Rows are points. Examples show where two turns around zero, p and q, send a point. Write where each new point lands after one turn and then the other. Backwards means that the second turn is done in reverse. Each puzzle has new turns, and all numbers are rounded.

Turn p:
[ 3.6 -1.0] -> [ 3.7 -0.5]
[-4.0 -2.4] -> [-3.7 -2.9]
[2.8 1.9] -> [2.5 2.2]
[-2.4  1.5] -> [-2.6  1.2]
Turn q:
[-2.9 -1.3] -> [-3.1  0.7]
[-1.4 -3.4] -> [-3.2 -1.9]
[0.8 0.3] -> [ 0.8 -0.2]
[3.5 4.3] -> [5.4 1.3]
Where do these land?
p, then q backwards: [-1.4 -4.4] -> [ 2.1 -4.1]
p, then q: [2.8 2.7] -> [3.8 1.0]
q, then p: [-1.3  1.7] -> [-0.3  2.1]

Turn p:
[-1.9  0.3 -3.8 -4.6] -> [ 3.7  3.2 -3.5 -1.8]
[ 1.4 -2.3  3.8  2.6] -> [-3.3 -4.0  0.9  1.0]
[-1.9 -3.4 -2.8  1.4] -> [-1.7  1.8 -3.5  2.6]
[ 3.9  1.1  0.1 -0.6] -> [ 2.8 -2.0  1.9  1.1]
[-1.4  4.3  2.7  1.2] -> [-1.4  1.0  4.2 -2.9]
Turn q:
[-2.9  0.7 -2.3  5.6] -> [-3.1  0.8  2.3  5.5]
[-3.1 -1.7 -1.0  2.0] -> [-2.6 -1.4  2.5  1.5]
[-0.7 -0.7 -4.5  0.7] -> [-4.4  0.3 -1.3  0.9]
[ 0.6  1.9  1.1 -5.0] -> [ 1.7  2.1 -0.6 -4.7]
[ 3.6  0.8  3.9 -1.1] -> [ 5.1 -0.3 -1.6 -0.9]
[ 2.5 -0.9  2.8 -2.2] -> [ 3.3 -1.5 -1.3 -2.2]
Where do these land?
p, then q backwards: [ 3.4  2.5  0.9 -2.1] -> [-0.5 -1.0  4.6 -0.5]
p, then q: [-2.5 -1.1 -0.5 -3.1] -> [-2.3  1.8 -2.2 -2.0]
q, then p: [-0.5 -1.4 -2.4  2.4] -> [-3.1  1.7 -0.7  0.7]
p, then q backwards: [-4.7  1.3 -1.7 -1.8] -> [ 0.8  3.7 -1.7 -3.6]
p, then q: [ 0.2 -2.1 -2.6  5.9] -> [-0.8  1.1  3.8  5.5]
q, then p backwards: [ 0.2 -2.9  3.5 -2.0] -> [ 2.5  1.0  2.8 -3.1]
p, then q: [3.9 3.7 2.8 0.7] -> [ 4.7 -3.7  0.8 -1.0]

Turn p:
[-2.3  0.9 -2.3 -1.5 -2.1  1.5  0.1 -2.3 -7.8] -> [-4.3 -1.6 -4.3 -2.0 -1.2  4.1 -2.4 -1.8 -3.8]
[ 0.6  0.3  4.3  7.1  0.7 -2.0 -3.4 -2.2  2.5] -> [-1.1  4.4  7.2  0.1  0.3 -3.9 -2.9 -0.6 -0.3]
[-0.4 -2.5  1.4  0.2  3.4  1.3  1.0 -0.6  0.3] -> [ 1.4 -1.8  3.1  0.5  1.7  2.0  0.1  0.7 -0.5]
[ 0.7  0.9 -2.5  1.3  1.2  3.1 -4.2 -2.0  3.6] -> [-0.5  1.0  2.5  1.6 -3.0  1.3 -2.0 -0.5  5.4]
[-0.5 -1.8 -2.0 -0.3 -1.6  2.5 -1.9  2.5  0.6] -> [ 0.5 -1.7 -0.7 -0.1 -4.0  0.2 -0.3  2.4  1.1]
[-1.5  0.8  0.8 -0.8 -2.9  0.5  4.2 -1.0 -0.9] -> [-1.7  0.0 -1.3 -0.3 -0.2  0.6  4.1 -1.6 -2.8]
[ 0.8 -3.5 -2.6 -1.7  0.2 -4.2  1.3 -0.3  1.8] -> [ 0.1 -4.5 -1.0  1.1  2.4 -3.6  0.7 -0.4  1.7]
[ 1.3  1.1  7.8 -1.5 -0.5  2.4 -2.7 -1.2  3.2] -> [ 3.7  4.0  4.6 -5.5 -0.8  0.6  2.0 -1.5  1.5]
[ 2.3  2.0 -2.9 -1.2 -1.1  0.2  3.7  1.7 -6.3] -> [ 0.6 -0.5 -6.6  2.1  0.0  1.9 -1.1 -1.7 -4.6]
[-0.9  1.7 -2.0 -1.7  2.6 -5.2  2.0  5.5  3.1] -> [ 1.5  0.7 -3.7  2.5  4.7 -3.3  1.9  4.9  2.3]
Turn q:
[ 2.3  0.2  1.2  3.5 -1.7 -4.3 -5.9  1.2 -0.2] -> [ 0.8  0.3  1.7  2.8  2.7 -5.1 -5.2  2.2  0.0]
[-3.0  1.1  0.8 -3.6  1.3  1.0  0.9 -4.2  2.0] -> [-4.6  1.3  0.5 -0.8  0.6  3.3  1.7 -3.2  1.0]
[ 0.6  1.5  3.0 -4.7  0.2  0.0  0.2  3.1 -3.3] -> [-1.5  2.4 -1.1 -1.7 -3.6  1.9 -2.7  2.0 -3.8]
[-4.0 -2.9 -5.6  3.8  2.6  3.9  1.6  1.6  1.2] -> [ 4.0 -5.3 -1.7  0.4  3.7  3.7  4.7  0.7  1.2]
[ 3.9 -2.6 -1.4  2.6  3.3 -2.1  1.6 -1.8  2.5] -> [ 2.8  0.5  4.1 -3.1  1.9 -2.6  2.4  0.1  2.8]
[-2.2  2.4  2.5 -0.6 -0.5 -3.3  3.6 -3.7  1.4] -> [-5.8  2.2 -0.2 -0.4 -0.5 -2.1  3.3 -0.5  1.4]
[ 1.5  2.2 -0.8 -0.5  2.6  4.3 -2.1 -4.0 -4.2] -> [ 1.4  1.0  0.1 -0.9  1.9  1.0 -0.1 -5.9 -5.4]
[ 1.3  2.5  3.7 -0.3 -0.4  0.0  0.3 -0.5  2.1] -> [-1.6  3.2  2.2  2.2 -1.9 -0.5  0.4 -0.1 -0.1]
[ 0.6  1.5 -2.2 -1.6 -4.6  0.1 -2.7  4.5 -2.2] -> [ 2.3  0.3 -4.9  1.9 -1.6  0.2 -5.1  1.4 -0.3]
[-1.0 -5.8 -1.2  1.4 -2.7  0.5  2.5  3.6  0.6] -> [ 2.2 -5.7 -0.8 -0.6 -3.0  0.2  0.5  3.0  2.9]
Where do these land?
p, then q: [-0.5 -3.3  1.8  1.8 -0.2 -1.9  1.5  1.5 -5.4] -> [ 0.2 -2.5 -1.1 -3.5  0.6 -0.8 -3.4  1.0 -4.7]
p, then q: [ 3.6  1.6  3.3 -2.4  1.6 -0.1 -3.5 -0.9 -1.1] -> [ 0.4  4.6  2.1 -0.7  0.5  1.4 -2.9 -3.5  0.1]
p, then q: [-1.2 -4.3  3.7  1.2 -0.4 -2.0  2.8 -2.4 -1.0] -> [-3.4 -1.8  1.9 -4.3 -1.5 -0.8  0.2  0.8 -3.6]
p, then q: [ 3.4  0.6  0.0 -0.1  2.6  4.1 -1.0  0.9  1.5] -> [ 3.2  1.6  2.5  3.1 -2.0 -1.2 -0.4 -2.3  0.5]
p, then q: [ 2.0 -2.2 -3.7 -1.2 -0.4 -3.5  2.4 -3.2 -0.9] -> [-0.8 -3.8  1.9 -3.1  4.0 -1.6  1.2 -1.3  1.8]
q, then p: [ 0.1 -0.9 -1.1 -3.8  5.2 -3.8  3.9 -3.1 -2.3] -> [ 0.3 -1.4 -4.6 -3.4  3.8  4.3  4.0  0.3  2.0]
q, then p: [-1.8  2.5 -0.6 -0.9 -4.2  3.3  0.4  2.1  1.6] -> [-2.3  0.6  0.9  4.0 -4.8 -0.7 -0.3 -0.6  0.0]
p, then q: [-2.3  0.8  0.7  4.9 -1.4 -1.6  2.3 -1.8 -2.3] -> [-3.6 -1.7 -2.4  0.4  1.8 -1.3  1.0  1.0 -4.5]
q, then p backwards: [ 0.5  3.2 -1.3 -0.3 -0.5  1.0 -3.1  4.6  5.8] -> [ 1.2  4.0 -2.1  1.5  6.0  2.5 -0.6  2.6  2.0]
p, then q: [-3.7  1.9 -2.9  0.7 -2.3  4.6 -5.7  2.4  4.1] -> [-0.5  0.6 -3.0  7.0 -3.6  2.2 -1.1  2.5  5.0]
